Every row gives one point. Examples show where two turns around zero, p and q, send a point. Write where each new point lands after one turn and then the other. Backwards means that the second turn is done in reverse. Each puzzle has new turns, and all numbers are rounded.

Turn p:
| -0.037 |  0.008 | -0.037 | -> | -0.028 | -0.035 |  0.027 |
|  0.016 | -0.020 | -0.015 | -> | -0.014 | -0.004 | -0.026 |
|  0.014 | -0.003 |  0.053 | -> |  0.048 |  0.025 | -0.009 |
| -0.020 | -0.013 | -0.034 | -> | -0.025 | -0.033 |  0.000 |
|  0.004 |  0.015 | -0.014 | -> | -0.017 |  0.007 |  0.009 |
| 0.022 | 0.014 | 0.047 | -> | 0.037 | 0.039 | 0.000 |
Turn q:
| -0.011 | -0.004 |  0.038 | -> | -0.014 |  0.032 |  0.019 |
| 0.023 | 0.035 | 0.014 | -> | -0.020 | -0.024 |  0.031 |
| -0.014 | -0.053 | -0.032 | -> |  0.020 |  0.018 | -0.057 |
| 0.013 | 0.013 | 0.001 | -> | -0.008 | -0.014 |  0.008 |
|  0.019 |  0.001 | -0.044 | -> |  0.011 | -0.038 | -0.027 |
| -0.029 |  0.008 |  0.023 | -> | 0.011 | 0.026 | 0.025 |
Where do these land?
p, then q: |  0.023 | -0.002 |  0.010 | -> |  0.009 | -0.023 |  0.007 |
p, then q: |  0.013 | -0.027 |  0.032 | -> | -0.009 | -0.039 | -0.018 |
q, then p: |  0.000 | -0.022 | -0.030 | -> | -0.034 | -0.004 | -0.014 |
q, then p: | -0.035 |  0.050 | -0.013 | -> |  0.032 |  0.038 | -0.037 |

Turn p:
|  0.021 | -0.006 |  0.034 |  0.016 | -> |  0.001 |  0.037 | -0.017 | -0.016 |
| -0.007 | -0.025 | -0.046 | -0.023 | -> |  0.009 | -0.057 | -0.003 | -0.005 |
| -0.001 | -0.021 | -0.043 |  0.000 | -> | -0.009 | -0.045 | -0.014 | -0.003 |
| -0.007 |  0.009 | -0.043 |  0.006 | -> | -0.026 | -0.035 |  0.006 |  0.010 |
| -0.017 |  0.043 |  0.021 | -0.024 | -> | 0.009 | 0.022 | 0.048 | 0.016 |
| -0.022 |  0.002 |  0.057 |  0.014 | -> |  0.022 |  0.052 | -0.009 |  0.025 |
|  0.033 | -0.002 |  0.021 |  0.012 | -> | -0.008 |  0.027 | -0.011 | -0.028 |
Turn q:
| -0.004 |  0.008 |  0.033 | -0.007 | -> |  0.019 |  0.018 | -0.008 | -0.022 |
|  0.047 | -0.004 | -0.045 |  0.022 | -> | -0.012 | -0.016 | -0.011 |  0.065 |
| -0.006 | -0.011 |  0.037 |  0.029 | -> |  0.017 |  0.041 |  0.019 | -0.003 |
| -0.039 |  0.025 | -0.028 | -0.037 | -> | -0.037 | -0.034 | -0.012 | -0.040 |
|  0.002 | -0.019 |  0.004 | -0.006 | -> |  0.014 | -0.008 |  0.013 |  0.001 |
Where do these land?
p, then q: |  0.036 | -0.042 |  0.017 |  0.029 | -> | -0.033 | -0.051 | -0.021 |  0.001 |
q, then p backwards: |  0.006 |  0.038 | -0.005 | -0.038 | -> |  0.020 | -0.044 | -0.018 |  0.018 |
q, then p backwards: |  0.018 | -0.018 |  0.026 |  0.051 | -> | -0.029 |  0.028 |  0.049 | -0.001 |
q, then p backwards: | -0.033 |  0.009 | -0.011 | -0.023 | -> |  0.034 |  0.000 | -0.026 | -0.003 |
q, then p: | -0.045 | -0.026 |  0.013 | -0.014 | -> |  0.046 |  0.020 |  0.016 | -0.015 |
p, then q backwards: |  0.018 |  0.033 | -0.019 | -0.005 | -> | -0.036 | -0.011 | -0.017 |  0.008 |
q, then p: |  0.000 |  0.004 | -0.021 |  0.000 | -> |  0.004 | -0.006 | -0.013 |  0.015 |
